Each row of a before or after table is a point. The points were changed in one or more steps. Then noise was added and the rows were shuffled. The steps act on how far a point lies along the listed directions, d1 being the first. Write out the steps. A step turns or swaps two directions, mirrors them in a line or flattens them onto one, adds a multiple of one to another, or multiplies one. Angles are multiples of 10 degrees, from the lower direction toward the higher: turns from -170 to 170, lines from 10 to 170 but not 90. Use the fewest steps. Two steps may share a direction if one is a turn and the other turns, adds or multiplies; they go together, in the order done. Otherwise the lowest direction goes first.

Directions:
(1): | -10 |   6 |  73 |
(2): |  61 | -41 |  11 |
(3): | 42 | 61 |  0 |
Before (14 x 3):
| -27 | -53 |  -7 |
|  25 |  21 |  38 |
| -30 | -80 | -35 |
|  26 |  47 |  17 |
|  14 | -24 |  46 |
| -47 |   6 |  52 |
| -15 | -49 |   3 |
|  37 |  12 |  41 |
|  51 | -31 | -10 |
|  -5 | -87 | -26 |
|  -8 |  58 |  47 |
| -21 |  37 |  84 |
| -25 | -94 |  -2 |
| -21 |   1 |  32 |
After (14 x 3):
|   -3 | -107 |    2 |
|  -11 |   66 |   73 |
|    5 |  -59 |   23 |
|    8 |   64 |   -5 |
|  -10 |    8 |   34 |
|   29 |  -15 |   49 |
|   32 |   27 |   26 |
|   18 | -111 |    6 |
|   -5 |  -67 |   17 |
|  -26 |   17 |   58 |
|   46 |  -35 |  -11 |
|  -14 |   81 |   27 |
|   18 |   38 |   21 |
|   11 | -115 |   35 |
Steps: add -0.5 times d3 to d2; turn d1 and d3 by 20 degrees

Directions:
(1): | -35 |  52 |  53 | -23 |  55 |  27 |  10 | -42 | -60 |
(2): | -27 |   8 |  -9 | -80 | -16 |  44 | -78 |  16 |  26 |
Before (11 x 9):
| -36 |  21 |  29 | -44 |  21 |  42 | -40 |  -1 | -21 |
|   2 |  10 |   8 |  43 |  20 | -22 |  31 | -13 | -30 |
|  13 | -25 | -12 |  73 |   9 | -51 |  38 |   6 |   4 |
|  10 |   0 |  -1 |  15 | -16 |  -4 |  -7 |  37 |  13 |
| -61 |  39 |  31 | -86 |  10 |  73 | -74 | -15 | -14 |
| -24 |   3 | -22 | -27 |  -8 |  36 | -64 |  23 |  11 |
| -19 |  58 |  52 | -18 |  36 |  11 |   1 | -14 | -51 |
|   4 |  -3 |   9 |  31 |   0 | -12 |  66 |  -5 | -26 |
|  12 | -11 |  13 |  27 |  15 | -22 |  36 |   2 |  -5 |
|  12 |   2 |   8 |  32 |  -8 | -16 |  29 | -23 | -21 |
|  28 | -19 |   6 |  49 |  -9 | -38 |  54 |   7 |   9 |
After (11 x 9):
|    3 |    8 |   11 |    9 |   -6 |   -3 |   10 |  -22 |  -19 |
|  -11 |    7 |   13 |    1 |    3 |    7 |   42 |   -6 |  -26 |
|  -80 |   87 |   90 |  -60 |   75 |   73 |  -17 |  -66 |  -89 |
|  -54 |   56 |   72 |  -37 |   66 |   47 |   -8 |  -37 |  -74 |
|  -10 |   -6 |  -25 |    7 |   -9 |   17 |  -35 |   22 |    8 |
|   18 |  -47 |  -41 |   51 |  -22 |  -45 |    1 |   31 |   42 |
|   33 |  -38 |  -19 |   29 |  -38 |  -32 |   19 |   30 |   43 |
|    5 |   -9 |   11 |    8 |   11 |  -12 |   17 |    7 |    2 |
|   23 |  -20 |  -23 |   23 |  -37 |  -15 |  -10 |   53 |   36 |
|  -17 |   26 |   21 |   13 |   30 |   -2 |   11 |  -20 |  -40 |
|  -59 |  117 |  114 |  -44 |  100 |   42 |   13 |  -63 | -122 |
Steps: multiply d1 by 2.5; multiply d2 by 0.4
